Every row gives one point. Each copy is the shape, with its points in the same order, turned, moved and blurred by noise. Is it also mirrored, or only turned?
In the rows, zero is written as 128.

Shape (8 x 2)
[[121  97]
 [122 211]
 [170  97]
 [108 115]
 [108 124]
 [156 162]
 [113 126]
 [112 110]]
Copy 1 (8 x 2)
[[160 138]
 [ 62  82]
 [189  92]
 [139 137]
 [134 135]
 [123  74]
 [134 128]
 [146 134]]
Copy 1 is: mirrored
Copy 2 (8 x 2)
[[146 107]
 [ 36 141]
 [159 154]
 [125 100]
 [114 103]
 [ 93 158]
 [116 108]
 [132 104]]
Copy 2 is: only turned

Shape (8 x 4)
[[149 196 154 110]
 [109 180 135 116]
 [114 139 151 128]
 [113 103 135 153]
 [119  97 146  81]
 [116 122 102 210]
 [122 102 158 122]
 [176 106 121  96]]
Copy 1 (8 x 4)
[[197 133  99 155]
 [171 150 109 122]
 [137 149 128 146]
 [ 93 134 122 151]
 [139 140 186 150]
 [ 70 126  68 128]
 [118 144 153 162]
 [135  78 163 159]]
Copy 1 is: only turned
Copy 2 (8 x 4)
[[131  67  74 145]
 [134 120  73 142]
 [119 111 104 127]
 [101 137 145 135]
 [126 109 125  76]
 [112 166 156 206]
 [101 108 138 107]
 [168  87 154 104]]
Copy 2 is: mirrored
Copy 3 (8 x 4)
[[155 196 103  78]
 [143 206 112 116]
 [121 181 133 112]
 [108 148 164 134]
 [ 87 144  95 130]
 [168 148 210 140]
 [ 94 148 136 108]
 [137 107  93 109]]
Copy 3 is: only turned

Shape (13 x 8)
[[143 135  83 125 149 123  96 169]
 [170  87 162 173 105 121 120 137]
 [165 115 149 126 147 108 161  69]
 [ 94  81 163 123  97 114 113 114]
 [165 125  96 154 162 181 114 145]
 [ 96 111  81 179  99 138 159  95]
 [140 168  76 175  98 100  96 119]
 [ 94 114 134 136 115  95 134 100]
 [178 124  84 146  79 124  98 126]
 [161 165 127 160 167 164 159 106]
 [153 131 117 129 176 153 197 103]
 [185 120 105 113 144 107 103  71]
 [122 136 119 153 179  98 118 139]]
Copy 1 (13 x 8)
[[127 120 131 148 183 121  92 149]
 [167 106 135 141 147 107 162  72]
 [149 189 130 109 111  92 177 120]
 [ 89  93 126 134 121 113 193 101]
 [156 150 175 138 181 155 109 136]
 [ 89 167 115 146 149 178 153  77]
 [123 146  78 119 180 143  91  94]
 [ 90 141  85 127 136 123 175 118]
 [127 129 137 120 154 123  82  72]
 [172 190 146 121 143 160 146 139]
 [155 217 153 159 120 141 163 147]
 [136 179 140  95 143  64 123 107]
 [141 135 107 143 178 119 149 164]]
Copy 1 is: mirrored
Copy 2 (13 x 8)
[[179  89 141 102 132 116 100 121]
 [131 120 133 187  84  82 108 145]
 [ 86 143  95 152 110 108 128  83]
 [101 154 142 141  80 147  98 168]
 [178  77 105 164 153 124  94 116]
 [146  97  91 154  69 181 154 134]
 [195 107 158 137  78 139 153  90]
 [105 137 137 125  85 152 138 132]
 [199 126 125 147  68 112 104 103]
 [141 105  97 177 167 125 152  91]
 [111 106  54 145 158 124 144 102]
 [130 130 116 130  99 114  86  50]
 [119  81 155 115 135 122 136 115]]
Copy 2 is: mirrored
Copy 3 (13 x 8)
[[140 156 102 144  89 101 108 112]
 [ 93 158 181 148 144 151  90 130]
 [112 114 165 152 104 175 137  67]
 [ 89  95 165  92 121 134 112 142]
 [148 180 115 168  85 163 132 133]
 [ 77 101 137 169  89 128 193 152]
 [ 65 173  96 152 121  97 162  98]
 [ 78  79 130 125 117 131 140 112]
 [ 91 194 152 134 103  99 143 112]
 [147 133 109 181 125 187 160  90]
 [162  99 140 188  92 183 152  90]
 [110 160 159 115  82 153 142  47]
 [112 123  90 156 108 149  88 103]]
Copy 3 is: only turned

Shape (14 x 11)
[[121 106 123 131 149 160 113 145 153 137 114]
 [131 102 161 138 141 120  80 170 140 176 126]
 [111 142 156 112  79 111   7 138 120 113 130]
 [143 118 151 126 130 167 126 160 134 130 102]
 [136  97 111 125 139 113  98 125  87 160 139]
 [143 127 103 146 136 111 117 127 159 129 129]
 [124  95 114 105 123 127 119 131 119 186 112]
 [100 107 128 135 155 112 128 139 124 132 156]
 [115 115 154 133 109 142 144 181 123 155 105]
 [135 135 161 104 170 130 115 197 127 116 135]
 [136 133 138  67 146 112 154 137 153 110 117]
 [107 167  51 125 143 120 126 123 129 113 120]
 [125 123 163 135 152 118 135 121 140 173  99]
 [124 186 135 114 155 124 132 130 154 124 171]]
Copy 1 (14 x 11)
[[100 126 139 134 120 128 144  98 159 125 154]
 [131 107 137 154 168 155 162  75 163 126 120]
 [148 164  54 151 141 194 150 116 205 169 100]
 [139 118 161 139 128 125 149 109 156 159 147]
 [104 134 111 138 148 163 103  80 119 130 109]
 [126  98 113 129 105 158 123 112 142  99 146]
 [120 126 118 162 145 119 111  66 122 135 139]
 [116 125 123  96 125 132 123  84 143 100 104]
 [162 110 153 121 132 120 149  62 144 149 148]
 [133  99 157  91 163 130 132 109 194 145 120]
 [134  80 115 110 130  85 106 131 159 139 123]
 [125 142 114 112  89 138  55 106 159  89 163]
 [144  99 154 172 128 121 140  94 134 107 106]
 [149 121 133 103 140 125 114 151 170  76 124]]
Copy 1 is: only turned
Copy 2 (14 x 11)
[[128 144 104 101 118 102 131  88 133 131 130]
 [127 129 108  90 108 119 156 103  99 180  90]
 [166 118 136  59 156 140  95 130  18 158 129]
 [138 171 130 107 107 127 117  93 134 148 135]
 [145 130 125  75 103 114 165 160 113 111 110]
 [129 140  95 142 151 111 150 124 120 120 121]
 [141 119 122 101  81 111 158 111 110 106 102]
 [131 113 131  97 133 105 146 139 157 143 115]
 [138 152 156 123  81 113 142  93 127 170 108]
 [102 157 152  84 145 153 121 102 152 159  98]
 [120 135 136 121 129 146  86 113 160 102  87]
 [ 96 117 148 123 163 100 144 126 118  65 152]
 [115 149 110 125  84  89 121 129 123 144  83]
 [ 73 119 119 127 143 139 101 154 138 135 139]]
Copy 2 is: only turned
